Every row gives one point. Each table stands for the endless flat space through its points: a line for two points, a plane for three, and so on. Write the one point that lies in both, or say that there is none.

First (3 x 4)
[[ 0.35  0.12  0.24  0.00]
 [-0.02 -0.01  0.09  0.46]
 [ 0.18  0.03  0.37  0.22]]
Second (2 x 4)
[[ 0.06 -0.11  0.03  0.08]
 [ 0.26  0.05  0.03  0.20]]
They share: no point

First (2 x 8)
[[ 0.17  0.05 -0.22 -0.17  0.10 -0.10 -0.20  0.00]
 [ 0.29  0.35  0.08 -0.11 -0.02 -0.22 -0.14 -0.24]]
Second (4 x 8)
[[ 0.29  0.23  0.01 -0.12  0.15 -0.14 -0.21 -0.11]
 [ 0.23  0.22  0.06 -0.05  0.13 -0.14 -0.20 -0.06]
 [ 0.33  0.27  0.00 -0.13  0.16 -0.12 -0.16 -0.13]
 [ 0.21  0.13 -0.10 -0.19  0.04 -0.20 -0.28 -0.13]]
They share: [ 0.23  0.20 -0.07 -0.14  0.04 -0.16 -0.17 -0.12]

First (6 x 11)
[[-0.30 -0.38 -0.21  0.13 -0.19 -0.11 -0.20  0.40 -0.54  0.15  0.04]
 [-0.25 -0.03 -0.33  0.01 -0.18  0.05 -0.25  0.30 -0.46 -0.03 -0.09]
 [ 0.29  0.07 -0.15 -0.08  0.54  0.33 -0.02 -0.11 -0.12 -0.25 -0.01]
 [-0.03 -0.04 -0.40  0.19 -0.13 -0.06 -0.49  0.70 -0.30 -0.02  0.05]
 [-0.08  0.28 -0.42 -0.26  0.01  0.34 -0.18  0.02 -0.35 -0.30 -0.03]
 [ 0.50  0.01 -0.11  0.21  0.62  0.09 -0.32  0.42  0.06 -0.15  0.04]]
Second (4 x 11)
[[-0.04  0.35 -0.36  0.10  0.39  0.00 -0.28 -0.03 -0.01  0.24  0.01]
 [ 0.14  0.05 -0.28 -0.04  0.17  0.26 -0.10  0.11 -0.29 -0.16 -0.01]
 [ 0.04 -0.10 -0.11 -0.01  0.29  0.15 -0.25  0.17 -0.39 -0.41 -0.03]
 [ 0.22 -0.01 -0.14 -0.16  0.17  0.30 -0.16  0.23 -0.51 -0.44  0.09]]
They share: [ 0.08  0.02 -0.27  0.01  0.21  0.21 -0.13  0.09 -0.25 -0.15 -0.05]

First (6 x 14)
[[ 0.25 -0.19  0.06 -0.04  0.26  0.02  0.00  0.02  0.10 -0.02  0.32  0.34
   0.22 -0.11]
 [ 0.47 -0.25 -0.07 -0.34  0.47  0.01  0.29  0.21 -0.03  0.21  0.13 -0.07
   0.39 -0.39]
 [ 0.10  0.34  0.51  0.27  0.10 -0.34 -0.49 -0.24  0.10 -0.05 -0.07  0.35
   0.20  0.16]
 [ 0.25  0.11  0.25 -0.06  0.29 -0.26 -0.23  0.00  0.10  0.06 -0.04  0.08
   0.23 -0.06]
 [ 0.32 -0.15  0.14 -0.29  0.27 -0.23  0.00  0.17 -0.09  0.00  0.01  0.07
   0.44 -0.18]
 [-0.12 -0.24  0.06 -0.18  0.10 -0.30 -0.66  0.16  0.50 -0.44  0.42  0.49
  -0.20  0.31]]
Second (3 x 14)
[[ 0.43 -0.31  0.09 -0.36  0.15 -0.17 -0.09  0.03 -0.02 -0.12  0.19  0.14
   0.09 -0.25]
 [ 0.23 -0.38  0.35 -0.26 -0.16  0.04  0.09 -0.20  0.11 -0.05  0.39 -0.06
   0.33 -0.08]
 [ 0.23  0.04 -0.01 -0.06  0.50 -0.22 -0.39  0.38  0.13 -0.07 -0.01  0.34
   0.29  0.10]]
They share: no point

First (2 x 20)
[[ 0.28  0.19  0.21  0.15  0.35  0.37 -0.09  0.07 -0.33 -0.11  0.04 -0.18
   0.43 -0.37 -0.17  0.29  0.22 -0.15  0.25  0.34]
 [ 0.28  0.20  0.19  0.19  0.31  0.34 -0.03  0.07 -0.26 -0.11  0.07 -0.21
   0.36 -0.33 -0.11  0.25  0.15 -0.13  0.24  0.29]]
Second (6 x 20)
[[ 0.42  0.02  0.25 -0.10  0.54  0.33  0.09 -0.02 -0.24  0.01  0.26 -0.43
   0.39 -0.35  0.25  0.16  0.07  0.03  0.49  0.51]
 [ 0.21 -0.06  0.16  0.10  0.65  0.05 -0.22  0.43  0.08  0.29  0.46 -0.21
   0.66 -0.42 -0.03  0.15 -0.11 -0.33  0.34  0.43]
 [ 0.71  0.12  0.17 -0.12  0.44  0.40  0.16 -0.12 -0.51 -0.24  0.21 -0.44
   0.28 -0.40  0.08  0.28  0.06  0.03  0.23  0.52]
 [ 0.40  0.01  0.06  0.46  0.25  0.50 -0.07 -0.01  0.00  0.14  0.25 -0.24
   0.41 -0.69  0.06 -0.02  0.29 -0.24  0.33  0.17]
 [ 0.51  0.25  0.28  0.03  0.30  0.34  0.32 -0.18 -0.41 -0.14  0.08 -0.37
   0.25 -0.23  0.38  0.21  0.16  0.04  0.30  0.44]
 [ 0.36  0.41  0.10  0.68 -0.21  0.50  0.27 -0.35 -0.16 -0.36 -0.13 -0.30
  -0.09 -0.35  0.10  0.08  0.35 -0.06  0.19 -0.09]]
They share: no point

First (4 x 24)
[[-0.18 -0.11  0.27  0.02  0.03  0.08 -0.32  0.11 -0.47  0.04 -0.16  0.49
  -0.09 -0.13 -0.16 -0.21 -0.18 -0.02 -0.25 -0.09  0.04  0.37  0.43  0.28]
 [-0.21 -0.15 -0.04 -0.27  0.37 -0.25  0.10  0.18  0.01  0.45  0.02  0.11
  -0.02  0.13 -0.41  0.04 -0.33 -0.05  0.11 -0.21 -0.21  0.06  0.01  0.32]
 [-0.06 -0.09  0.43 -0.12  0.25 -0.16 -0.24  0.33 -0.44  0.27 -0.01  0.27
  -0.29 -0.13 -0.14 -0.40 -0.27  0.08 -0.02 -0.06  0.08  0.09  0.33  0.31]
 [-0.12 -0.03  0.17 -0.12  0.43 -0.34 -0.08  0.33 -0.17  0.48  0.02  0.17
  -0.23  0.07 -0.38 -0.17 -0.42  0.04  0.29 -0.03 -0.18 -0.09  0.19  0.38]]
Second (4 x 24)
[[-0.21 -0.12 -0.09 -0.28  0.06 -0.07 -0.08 -0.20 -0.26  0.26 -0.27  0.23
  -0.30 -0.11 -0.32 -0.11  0.01 -0.09 -0.08 -0.29  0.16  0.03  0.28  0.16]
 [ 0.03  0.00 -0.05 -0.28  0.22  0.13 -0.08  0.00 -0.30  0.02 -0.03  0.03
  -0.02 -0.27 -0.56 -0.11  0.09  0.15  0.16 -0.17  0.20 -0.21  0.32  0.44]
 [-0.49 -0.20  0.13 -0.27  0.35 -0.10  0.00  0.15 -0.19  0.18 -0.27  0.42
  -0.41 -0.04 -0.18 -0.19 -0.42 -0.13 -0.39 -0.46 -0.01  0.47  0.12  0.36]
 [-0.10 -0.32  0.19 -0.12 -0.16 -0.28 -0.15  0.00 -0.22  0.60  0.00  0.30
   0.10  0.20  0.03 -0.04 -0.12 -0.19 -0.18 -0.04 -0.13  0.32  0.15 -0.15]]
They share: [-0.18 -0.18  0.15 -0.21  0.19 -0.07 -0.07  0.15 -0.23  0.24 -0.04  0.25
 -0.05 -0.03 -0.23 -0.12 -0.21 -0.03 -0.15 -0.21 -0.02  0.24  0.17  0.27]

First (5 x 24)
[[-0.04 -0.03 -0.10 -0.15 -0.13  0.29 -0.12 -0.07 -0.22  0.48 -0.13  0.71
   0.03  0.09 -0.01  0.02  0.42 -0.28 -0.08  0.07  0.10 -0.19 -0.03 -0.01]
 [-0.42 -0.19  0.04  0.10  0.04  0.20  0.05 -0.31 -0.11  0.33  0.32  0.28
   0.22 -0.08  0.21  0.21 -0.12 -0.03 -0.21 -0.08  0.18 -0.28 -0.18  0.26]
 [ 0.07 -0.18  0.14 -0.14  0.01 -0.01 -0.09 -0.23 -0.20  0.42 -0.19  0.32
   0.02 -0.27  0.01  0.11  0.17  0.01 -0.39 -0.06  0.08  0.15 -0.06  0.03]
 [-0.21 -0.17  0.08  0.05 -0.04  0.10 -0.04 -0.13 -0.19  0.46  0.08  0.38
   0.12 -0.16  0.13  0.21  0.11 -0.09 -0.33 -0.07  0.08 -0.04 -0.15  0.09]
 [-0.14 -0.04 -0.22 -0.17 -0.11  0.39 -0.11 -0.11 -0.17  0.39 -0.05  0.72
   0.04  0.17  0.03  0.00  0.40 -0.28  0.06  0.08  0.19 -0.36 -0.08  0.10]]
Second (4 x 24)
[[-0.23 -0.20  0.18 -0.06  0.21  0.07 -0.24 -0.27 -0.17  0.18  0.07  0.30
  -0.01 -0.41  0.18 -0.08  0.22  0.07 -0.05 -0.35  0.26  0.17 -0.12  0.29]
 [-0.01 -0.19 -0.06 -0.07  0.00  0.19 -0.02 -0.23 -0.07  0.31 -0.15  0.32
   0.01 -0.28  0.09  0.13  0.10  0.02 -0.30 -0.02  0.23 -0.02 -0.22  0.18]
 [-0.23 -0.47 -0.16 -0.25 -0.02  0.09 -0.06 -0.01 -0.15  0.27  0.05  0.16
  -0.15  0.00  0.01  0.49  0.02 -0.02 -0.36 -0.20  0.15 -0.24 -0.48  0.18]
 [-0.05 -0.17 -0.22 -0.01 -0.02  0.03 -0.06 -0.31 -0.03  0.33 -0.19  0.28
   0.21 -0.42  0.31  0.07  0.26  0.16 -0.24  0.16  0.33  0.00 -0.18  0.36]]
They share: [-0.15 -0.28 -0.08 -0.11  0.04  0.08 -0.10 -0.19 -0.11  0.27 -0.04  0.25
  0.01 -0.26  0.15  0.18  0.15  0.06 -0.24 -0.11  0.24 -0.04 -0.27  0.26]

First (7 x 24)
[[-0.20 -0.15  0.06  0.19 -0.06 -0.48 -0.28  0.00  0.38  0.47  0.21  0.01
   0.17 -0.36  0.17  0.37  0.16  0.27 -0.21  0.39 -0.45  0.03  0.51  0.38]
 [-0.28  0.20  0.01 -0.46 -0.13  0.10 -0.26 -0.08  0.19 -0.01 -0.39  0.10
   0.15 -0.25  0.32 -0.20 -0.39  0.27  0.06 -0.18  0.20  0.48  0.11 -0.13]
 [-0.23 -0.32  0.37 -0.13 -0.08 -0.44 -0.05  0.07  0.38  0.74 -0.37  0.39
   0.53 -0.01  0.15  0.40  0.17  0.18 -0.40  0.38 -0.33  0.44  0.62  0.43]
 [-0.55  0.12 -0.16 -0.13 -0.05 -0.06 -0.16  0.00  0.51 -0.09 -0.19  0.11
   0.26 -0.44  0.31 -0.01 -0.08  0.28  0.05 -0.05  0.30  0.22  0.11 -0.17]
 [-0.33  0.09 -0.04 -0.12 -0.05 -0.13 -0.31 -0.17  0.35  0.00 -0.12 -0.01
  -0.02 -0.40  0.38 -0.05 -0.23  0.40  0.05 -0.05  0.05  0.39  0.25 -0.08]
 [-0.16 -0.18  0.46 -0.40 -0.03 -0.21 -0.21 -0.24  0.16  0.48 -0.62  0.34
   0.16  0.06  0.42  0.08 -0.22  0.40 -0.20  0.09 -0.13  0.89  0.52  0.22]
 [ 0.07 -0.04  0.19 -0.25 -0.12 -0.31 -0.05  0.15  0.40  0.64 -0.44  0.12
   0.40 -0.13 -0.03 -0.02 -0.18  0.04 -0.20  0.06 -0.26  0.52  0.49  0.13]]
Second (4 x 24)
[[-0.30 -0.05  0.13 -0.11 -0.31 -0.14 -0.17 -0.03  0.22  0.21 -0.06  0.11
   0.29 -0.25  0.21  0.06 -0.14  0.20  0.07  0.08 -0.12  0.25  0.22  0.19]
 [-0.30 -0.19  0.24 -0.26 -0.10 -0.41 -0.14 -0.02  0.58  0.54 -0.10  0.30
   0.36 -0.35 -0.08  0.07 -0.56  0.26 -0.04  0.31 -0.30  0.60  0.69 -0.10]
 [ 0.05  0.07 -0.01 -0.13  0.33 -0.05 -0.35  0.40  0.26  0.58 -0.18  0.03
   0.06 -0.60  0.32  0.27 -0.43  0.46 -0.22 -0.07 -0.30  0.22  0.52  0.26]
 [-0.10 -0.01  0.07 -0.11  0.03 -0.12 -0.25  0.21  0.26  0.43 -0.12  0.07
   0.17 -0.45  0.25  0.20 -0.32  0.34 -0.07  0.00 -0.24  0.25  0.40  0.23]]
They share: no point

First (6 x 24)
[[ 0.05  0.01 -0.16  0.23  0.01  0.09  0.20  0.32 -0.25  0.14 -0.06 -0.36
   0.02  0.37 -0.13 -0.24  0.12 -0.27 -0.08  0.37 -0.20 -0.30  0.23 -0.04]
 [-0.14 -0.09 -0.24  0.37  0.05 -0.10 -0.02  0.16  0.01  0.20 -0.25 -0.03
  -0.31 -0.05 -0.27  0.04  0.05 -0.40  0.05  0.17 -0.22 -0.29  0.11 -0.21]
 [ 0.11 -0.12 -0.31  0.59  0.22 -0.24  0.24  0.18 -0.01  0.28  0.03 -0.08
  -0.52  0.06 -0.48  0.17  0.21 -0.51  0.18  0.27 -0.19 -0.15  0.07 -0.24]
 [ 0.18 -0.31 -0.21  0.33  0.35 -0.26 -0.05  0.09  0.39  0.22 -0.25  0.12
  -0.59 -0.19 -0.53  0.30 -0.10 -0.28  0.57  0.24 -0.23  0.19 -0.24 -0.31]
 [ 0.22 -0.08 -0.12  0.01 -0.28 -0.34 -0.33 -0.09  0.07 -0.12 -0.07  0.05
  -0.10 -0.04  0.08 -0.16 -0.25 -0.25 -0.18  0.12  0.01 -0.32  0.12 -0.10]
 [ 0.40 -0.12 -0.06  0.02  0.11 -0.07  0.07  0.16  0.08  0.05  0.01 -0.25
  -0.08  0.30 -0.17 -0.11 -0.16 -0.08  0.22  0.41 -0.10  0.02 -0.08 -0.12]]
Second (7 x 24)
[[ 0.21 -0.37 -0.51  0.23  0.25 -0.18 -0.39  0.19  0.25  0.10 -0.15 -0.14
  -0.11 -0.11 -0.39  0.21 -0.19 -0.14  0.27  0.42 -0.34  0.06 -0.04 -0.21]
 [ 0.03  0.11 -0.16  0.29 -0.35 -0.06 -0.08  0.06 -0.17  0.22 -0.08 -0.02
   0.04  0.16 -0.11  0.05 -0.33 -0.43 -0.01  0.35 -0.10 -0.27 -0.01 -0.12]
 [-0.18 -0.18 -0.43  0.76 -0.17  0.09 -0.17  0.36  0.06  0.43 -0.26 -0.23
   0.06  0.14  0.01  0.12 -0.20 -0.22  0.31  0.34 -0.21 -0.33 -0.24 -0.39]
 [ 0.18 -0.14 -0.35  0.25  0.03 -0.17 -0.29  0.14  0.07  0.16 -0.17 -0.11
  -0.02 -0.07 -0.30  0.12 -0.28 -0.24  0.22  0.37 -0.24 -0.04  0.02 -0.19]
 [-0.07 -0.44 -0.43  0.26  0.02 -0.16 -0.17  0.02  0.13  0.07  0.11 -0.22
  -0.21  0.26 -0.12  0.35 -0.08 -0.11 -0.12  0.34 -0.08 -0.24 -0.23 -0.17]
 [ 0.19 -0.48 -0.39 -0.14  0.24 -0.12 -0.19  0.02  0.35 -0.19  0.17  0.06
  -0.43  0.18 -0.34  0.17  0.04 -0.23 -0.22  0.44 -0.30 -0.06 -0.11 -0.03]
 [ 0.20 -0.12 -0.31  0.29  0.11 -0.05 -0.25  0.30  0.21  0.18 -0.29 -0.03
  -0.08 -0.13 -0.30 -0.08 -0.20 -0.26  0.32  0.37 -0.38 -0.04  0.04 -0.27]]
They share: [ 0.13 -0.07 -0.13  0.13 -0.05 -0.16 -0.09  0.05  0.07  0.06 -0.09 -0.08
 -0.17  0.07 -0.11 -0.05 -0.15 -0.24  0.01  0.22 -0.08 -0.24  0.02 -0.19]

First (3 x 24)
[[-0.08  0.12 -0.13  0.02 -0.04  0.38  0.16  0.05 -0.07 -0.25 -0.08  0.23
   0.04  0.25 -0.03  0.42 -0.01  0.33 -0.24 -0.29  0.20 -0.22 -0.05  0.38]
 [-0.08  0.08 -0.37  0.06  0.20  0.14  0.12  0.13  0.21 -0.01  0.20  0.15
  -0.08 -0.03 -0.07  0.38 -0.05  0.45  0.04 -0.25  0.08 -0.42  0.07  0.26]
 [ 0.10 -0.28 -0.13 -0.30  0.20  0.08 -0.12  0.13 -0.03  0.29  0.14 -0.09
   0.22 -0.03 -0.31  0.14 -0.47  0.03 -0.02 -0.01 -0.16 -0.12  0.43 -0.10]]
Second (7 x 24)
[[-0.29  0.17 -0.29 -0.16  0.15  0.43  0.03 -0.04  0.18 -0.04  0.04  0.19
   0.07  0.05 -0.34  0.05 -0.53  0.52 -0.32  0.06 -0.14 -0.13  0.26  0.38]
 [-0.01 -0.15 -0.08 -0.26 -0.06  0.23 -0.04 -0.18  0.03  0.37  0.09  0.08
   0.18  0.35 -0.02  0.48 -0.19  0.52 -0.06 -0.26 -0.01 -0.17 -0.01  0.22]
 [-0.65  0.37 -0.52 -0.15  0.34  0.67  0.18  0.15  0.01 -0.32  0.40  0.05
   0.35 -0.05 -0.25 -0.29 -0.19  0.45 -0.40  0.41  0.22 -0.19  0.79  0.00]
 [ 0.11 -0.23 -0.26 -0.34  0.36  0.23 -0.50  0.42 -0.07 -0.17  0.07 -0.02
   0.00  0.15 -0.50  0.30 -0.47  0.08 -0.38 -0.14 -0.19 -0.33  0.09  0.22]
 [-0.12  0.03  0.06 -0.18  0.03  0.41 -0.21 -0.03 -0.07  0.14  0.25  0.11
   0.15  0.24 -0.22  0.28 -0.46  0.67 -0.19 -0.01 -0.26 -0.05  0.15  0.10]
 [ 0.00 -0.05 -0.09  0.13  0.04  0.04  0.37 -0.33  0.15  0.32 -0.05  0.23
   0.02  0.11  0.04  0.42 -0.13  0.32  0.15 -0.29  0.09 -0.06  0.16  0.15]
 [-0.34  0.07 -0.26 -0.07  0.32  0.43  0.05  0.04 -0.17 -0.08  0.41  0.02
   0.31  0.21 -0.06  0.13  0.05  0.35 -0.19  0.11  0.27 -0.15  0.58 -0.22]]
They share: [ 0.01 -0.09 -0.19 -0.13  0.14  0.17  0.01  0.11  0.02  0.08  0.10  0.05
  0.10  0.04 -0.18  0.27 -0.25  0.21 -0.06 -0.14 -0.01 -0.22  0.22  0.11]

First (6 x 24)
[[-0.17  0.17 -0.27 -0.03  0.13 -0.15 -0.27  0.27 -0.11 -0.12 -0.19  0.06
   0.35  0.08  0.01 -0.51 -0.07 -0.31  0.16  0.00  0.39 -0.29 -0.21 -0.20]
 [-0.13  0.07 -0.04 -0.16 -0.10  0.02 -0.06  0.28 -0.13 -0.30 -0.34  0.28
   0.47  0.25  0.21 -0.39 -0.38 -0.42 -0.08  0.11  0.29 -0.09  0.05 -0.18]
 [ 0.12  0.02 -0.10  0.03  0.13 -0.01 -0.31  0.26 -0.24  0.11  0.14 -0.09
  -0.02 -0.12 -0.05 -0.14 -0.25 -0.15 -0.04 -0.32  0.31 -0.15  0.03  0.03]
 [-0.05  0.00 -0.08 -0.07  0.12 -0.02 -0.26  0.34 -0.31 -0.09 -0.03  0.22
   0.14 -0.01  0.04 -0.33 -0.32 -0.18  0.03 -0.16  0.37 -0.23  0.09 -0.09]
 [-0.54  0.12 -0.40  0.18  0.34  0.16 -0.51  0.46 -0.22 -0.06 -0.01  0.38
   0.37 -0.23  0.00 -0.57  0.11 -0.24  0.56 -0.05  0.32 -0.57  0.15 -0.21]
 [-0.01  0.03 -0.06 -0.01 -0.05  0.11 -0.16  0.28 -0.13 -0.07 -0.19  0.11
   0.30  0.10  0.08 -0.26 -0.28 -0.39 -0.08 -0.06  0.24 -0.07  0.09 -0.08]]
Second (6 x 24)
[[-0.18  0.06 -0.20 -0.11  0.07  0.06 -0.19  0.25 -0.25  0.13  0.14 -0.16
   0.13 -0.03  0.08 -0.14 -0.24 -0.17  0.05  0.02  0.42  0.08  0.00 -0.16]
 [-0.08  0.18 -0.23 -0.03  0.07  0.13 -0.21  0.27 -0.05 -0.17 -0.13  0.23
   0.31  0.03 -0.06 -0.34 -0.23 -0.26 -0.26 -0.36  0.26 -0.28  0.02  0.06]
 [ 0.25  0.36 -0.17  0.03 -0.14  0.10 -0.27  0.21  0.13 -0.35 -0.13 -0.19
   0.40  0.18  0.15 -0.13  0.04 -0.23  0.19 -0.33  0.23 -0.28 -0.13  0.42]
 [-0.24  0.06 -0.14 -0.11 -0.04 -0.02 -0.08  0.09 -0.19  0.15  0.20 -0.14
   0.08 -0.06  0.17 -0.24 -0.40 -0.17  0.05  0.02  0.47  0.19 -0.01 -0.31]
 [-0.35  0.08 -0.17 -0.06 -0.09  0.03 -0.02  0.01 -0.04  0.01  0.07  0.29
   0.19 -0.10  0.04 -0.51 -0.55 -0.17 -0.33 -0.30  0.44  0.05  0.00 -0.31]
 [ 0.28 -0.11  0.06  0.22  0.02 -0.18 -0.48  0.31 -0.07 -0.12 -0.21 -0.10
   0.38 -0.03  0.04 -0.10 -0.09 -0.37  0.07 -0.10  0.02 -0.29 -0.15  0.14]]
They share: [-0.02  0.10 -0.13 -0.02  0.04  0.00 -0.22  0.23 -0.12 -0.05 -0.03 -0.03
  0.22  0.01  0.07 -0.22 -0.24 -0.28 -0.02 -0.13  0.27 -0.13 -0.01 -0.05]
